Each row of a before or after table is a point. The points were changed in one or more steps. Then noise was added and the rows were shuffled. The steps act on how far a point lies along the listed directions, d1 being the first. What was done? A step turns or swaps two directions, mirrors them in a line or flattens them onto one, adds a multiple of one to another, or multiplies one. Angles are multiples of 10 degrees, from the lower direction toward the higher: turns from -170 to 170, lines from 10 to 170 but not 90. Use the fewest steps. Two steps may share a direction if one is a turn and the other turns, adds or multiplies; they go together, in the order done. Otherwise the lowest direction goes first.
(in the rows, 128 means zero)

Directions:
(1): [140  69]
(2): [ 69 116]
Before (12 x 2):
[[129  87]
 [119 163]
 [139  74]
 [125  83]
 [122 132]
 [ 83 159]
 [ 55 148]
 [  7 135]
 [112 151]
 [128  91]
 [127 134]
 [105 155]]
After (12 x 2):
[[111 201]
 [141 154]
 [ 96 104]
 [151 154]
 [ 88 108]
 [131 132]
 [127 134]
 [ 87  92]
 [ 97 113]
 [ 73 238]
 [140 163]
 [133 184]]
Steps: turn d1 and d2 by 60 degrees

Directions:
(1): [120 111  56]
(2): [ 92 192 117]
(3): [192 162 113]
Before (11 x 3):
[[135  11 105]
 [171 122 160]
 [121  16  89]
 [101  64 165]
 [ 66  76 126]
 [ 93  74 139]
 [160 136  87]
 [ 84 109 186]
 [173 137 111]
 [175 116  95]
 [160  54 145]]
After (11 x 3):
[[119 116 124]
 [112  74 108]
 [176 121 150]
 [110  12 103]
 [129  11 113]
 [134 128 131]
 [161  55 137]
 [127  73 120]
 [154 134 151]
 [152 110 141]
 [ 82  82  91]]
Steps: flatten d1 and d3 onto the line at 130 degrees

Directions:
(1): [191 112 130 183]
(2): [177 126 167  70]
Before (13 x 4):
[[156 132 122 137]
 [ 92 169 154  17]
 [ 51 126  89 149]
 [109 136 134 133]
 [ 91 136 123 111]
 [115 134 146  89]
 [106 141 127 140]
 [ 57 134 131  81]
 [143 134 156  76]
 [103 112 114 142]
 [125 127 157  61]
 [133 128 124 114]
 [129 122 123 148]]
After (13 x 4):
[[124 123 155  42]
 [186 112 173  89]
 [115 115 134  98]
 [249 130 162 140]
 [168 121 146 139]
 [140 125 120 132]
 [190 108 144 159]
 [107 129 125 122]
 [115 137 105 143]
 [130 135 148 117]
 [173 120 133 168]
 [154 128 147 101]
 [125 141 145 110]]
Steps: turn d1 and d2 by -110 degrees

Directions:
(1): [135 114 180 143 116  40]
(2): [211 150 177 119 146 156]
(3): [ 98 177 164  78  67 139]
(4): [170 161  63  88 120  81]
Before (13 x 6):
[[180 138 116 137 154 102]
 [137 137 154 114 105 101]
 [112 149  90 122 111 125]
 [133 141 162 129 110 134]
 [ 86 120 124 133 103 133]
 [ 80 120 142 118 112 130]
 [111 120 123 121 134 106]
 [104 122 137 125 104 140]
 [112 135 131 118 115 129]
 [154 146 146 117 126  89]
 [143 142 161 102 123 115]
 [167 119 119 125 132  85]
 [ 55 132 100 129 102 147]]
After (13 x 6):
[[ 63 124 117 131  94 128]
 [  9 127 101 132  85 147]
 [176 161 137 102 121  82]
 [ 93 125 138 121  92 138]
 [208 135 111 144 174  98]
 [102 118 108 120 131  96]
 [142 156 168 119 101 136]
 [ 60 121 136 109  96 127]
 [ 93 144  94 123 103 130]
 [153 158 164  87 115 116]
 [149 153 148  96  96  90]
 [188 124 106 119 138  74]
 [100 140 133 109 105 129]]
Steps: add 0.7 times d1 to d4; multiply d2 by 1.6; multiply d3 by 1.6

Directions:
(1): [105 108 132 116 131 209 202  88]
(2): [ 94 171  84  73 117 185  74 152]
Before (8 x 8):
[[114 126 125 115 148 154 160 107]
 [132  98 151 146 134 141 194  81]
 [136 125 127 115 132 127 135 125]
 [116 143 124 112 138 137 117 133]
 [133 112 135 139 127 119 144 122]
 [112  99 140 142 139 174 208  91]
 [123 124 125 126 123 135 136 124]
 [129 130 123 135 134 116 106 134]]
After (8 x 8):
[[184  88 179 202 140   8 154 107]
 [132 145 120 120 144  91 100 139]
 [123 130 123 127 124 120 118 130]
 [165 114 152 188 139  17 114 145]
 [141 126 127 117 133 118 132 128]
 [117 126 125 126 132 152 134 117]
 [103 156 109  94 135 157  99 142]
 [146 100 153 159 129  90 157 119]]
Steps: multiply d1 by -1; multiply d2 by 2.5

Directions:
(1): [148 163  77 144 163 111 125  44  69]
(2): [226 146 124 171 140 133 160 184 111]
(3): [122 199 196 127  84 102  91 140  76]
(4): [ 84 146 103  92 197 148 123 194  75]
(5): [129 157 164 157 210  91  88 123 190]
Before (9 x 9):
[[161 147 160 162 104 114 125  80 171]
 [100 140  72 106 104 151 145  75  97]
 [115 153 112 134 162 115  96  38  88]
 [ 32 115 122  73 147 129 110 111 108]
 [127 151 154 139 153 108 104 136 126]
 [ 71 150 185 121 123 124 112 137 122]
 [ 46  93 126  90 205 135 114 125 176]
 [190 213 205 177 177  96 125 220 129]
 [ 59 156 108 115 185 103  92  96  94]]
After (9 x 9):
[[ 60 157 161  83 111 116  91 129  81]
 [191 137 126 185 244 120 151 182 202]
 [140 132 142 150 125 121 130  89 174]
 [111 173 120 113  76 146 134 112  87]
 [105 165 182 145 151 112 108 133 129]
 [ 66 159 132 123 156 105  97 118 113]
 [ 24 102 140  76 148 130 109  95 142]
 [131 129 140 139 170 110 109 132 148]
 [108 146 142 128 149 129  89  80 115]]
Steps: multiply d1 by 0.4; turn d3 and d5 by 40 degrees; turn d2 and d3 by -40 degrees; multiply d4 by 0.7
